Each row is a point. Each copy is the shape, with its points in the same order, turned, moved and blurred by noise. Say if it was mirrored as well.

Shape:
0: -32 -61
1: -38 -28
2:  16  42
3:  15 -19
4:  -4   3
5:  -7  -5
6:  34   0
Copy 1, 7 rows:
0: -67  16
1: -30  30
2:  56   5
3: -12 -18
4:  -1   8
5:  -3   5
6:   9 -32
Copy 1 is: only turned
Copy 2, 7 rows:
0:  13 -85
1:  -9 -63
2:  -8  28
3:  29 -26
4:  -1 -18
5:   2 -25
6:  29   6
Copy 2 is: only turned
Copy 3:
0:  29 -59
1:  -1 -42
2: -10  49
3:  38  -1
4:   6   4
5:  10   1
6:  37  25
Copy 3 is: only turned
Copy 4, 7 rows:
0: -20 -78
1: -27 -53
2:  -2  31
3:  21 -16
4:   1  -4
5:  -6 -17
6:  24   6
Copy 4 is: only turned

Shape (8 x 3):
0: -24  45 -17
1: -29 -60 -52
2:   3 -39  -7
3: -28  16  -3
4: -17 -23 -51
5:  20  25   9
6: -29  30 -12
7:   7  19  39
Copy 1:
0:  16   3  44
1:  17 -76 -26
2:  13 -24 -39
3:   7  -2  20
4:  29 -58   1
5:  26  27   4
6:   9  -5  27
7:   7  44  -2
Copy 1 is: mirrored
Copy 2, 8 rows:
0:   9  54  27
1: -42  16 -59
2:   0 -17 -25
3:  -1  28  25
4: -15  32 -36
5:  45  15  21
6:   0  42  22
7:  34 -14  38
Copy 2 is: only turned
Copy 3 (8 x 3):
0: -19  58  -2
1: -76 -35  17
2: -18 -30   8
3: -15  32  18
4: -60  -4  -2
5:  16  24 -16
6: -21  45   9
7:  36  20  11
Copy 3 is: only turned
Copy 4, 8 rows:
0: -43  31  19
1: -17   2 -83
2:  16 -11 -32
3: -13  32   4
4: -33   0 -49
5:  -2  -7  31
6: -28  33  10
7:  25  11  35
Copy 4 is: mirrored

Shape, 8 rows:
0:  -9 -15 -47  68
1:  43   0 -22  22
2:  19  -6 -24   8
3:  41  27   5  28
4: -22  37   3 -34
5:  -3  23  -4 -33
6: -33   4  28 -36
7: -35 -30 -25 -29
Copy 1 (8 x 4):
0: -76  20   1   4
1:  -4  37   4  10
2:  -4  11  -1  14
3:   5  35  21 -26
4:  34 -34 -40 -23
5:  31 -16 -23  -4
6:  30 -60  -7 -13
7: -14 -48 -34  34
Copy 1 is: only turned
Copy 2 (8 x 4):
0:   1 -82  -3  17
1: -39 -27   6  23
2: -20 -24   8   3
3: -32  -6 -12  48
4:   8  23 -30 -20
5:  -5  20 -15 -20
6:  39  31   6 -20
7:  19 -17  29 -43
Copy 2 is: mirrored
Copy 3, 8 rows:
0: -60  -2 -47  11
1: -15  54 -17  10
2:  -8  35 -18 -13
3: -16  46  16  25
4:   6   9  42 -47
5:   9  26  26 -41
6:  38 -13  26 -40
7:  14  -8 -27 -60
Copy 3 is: only turned
Copy 4:
0:  -9  28  33  71
1:  48 -15  11  32
2:  31   6   9  14
3:  51 -20  53  15
4:  33  46  39 -44
5:  37  30  28 -42
6:  -2  19  34 -64
7: -13  42 -14 -12
Copy 4 is: only turned

Shape (10 x 6):
0: -28  23  10 -12  -4  19
1:  43 -43 -22   3   7  13
2:  23  23 -21  29 -16  11
3:   5  16 -16   9 -18  16
4:  31   4  -9 -12 -28 -11
5:  -3 -11  16 -28 -22  22
6: -41 -19   8   4 -27 -18
7: -36  23 -23  -3 -15  11
8: -25  24 -35 -19  -9  -9
9: -14  24 121 -26  75 -14
Copy 1, 10 rows:
0:  -2  14  15   7  30  -7
1:  -2 -15 -11  32 -58  -6
2:   7 -26 -26  13   7  16
3:   1  -2 -16  15  10  11
4: -17  -2 -30  -9 -18   4
5: -25  25   4  12   7 -26
6:  33  39  -8 -14   6 -32
7:  19  33   1   4  33  15
8:   2  37   2  -9  16  34
9: -15 -41 116 -60  19 -62
Copy 1 is: mirrored
Copy 2, 10 rows:
0:  11  16 -44  -5  -8  20
1:  -7 -35  33 -14  28  -6
2: -20  19  -1  22   9 -23
3:  -7   9 -15  18   9  -1
4:   1   4  23  31   4  24
5:   5   5 -12  -9  23  47
6: -35 -13 -38   6 -17  48
7:   1   1 -51  22   0   7
8:  13 -15 -35  34 -11   8
9:  34  46  -2 -91 -95  61
Copy 2 is: only turned
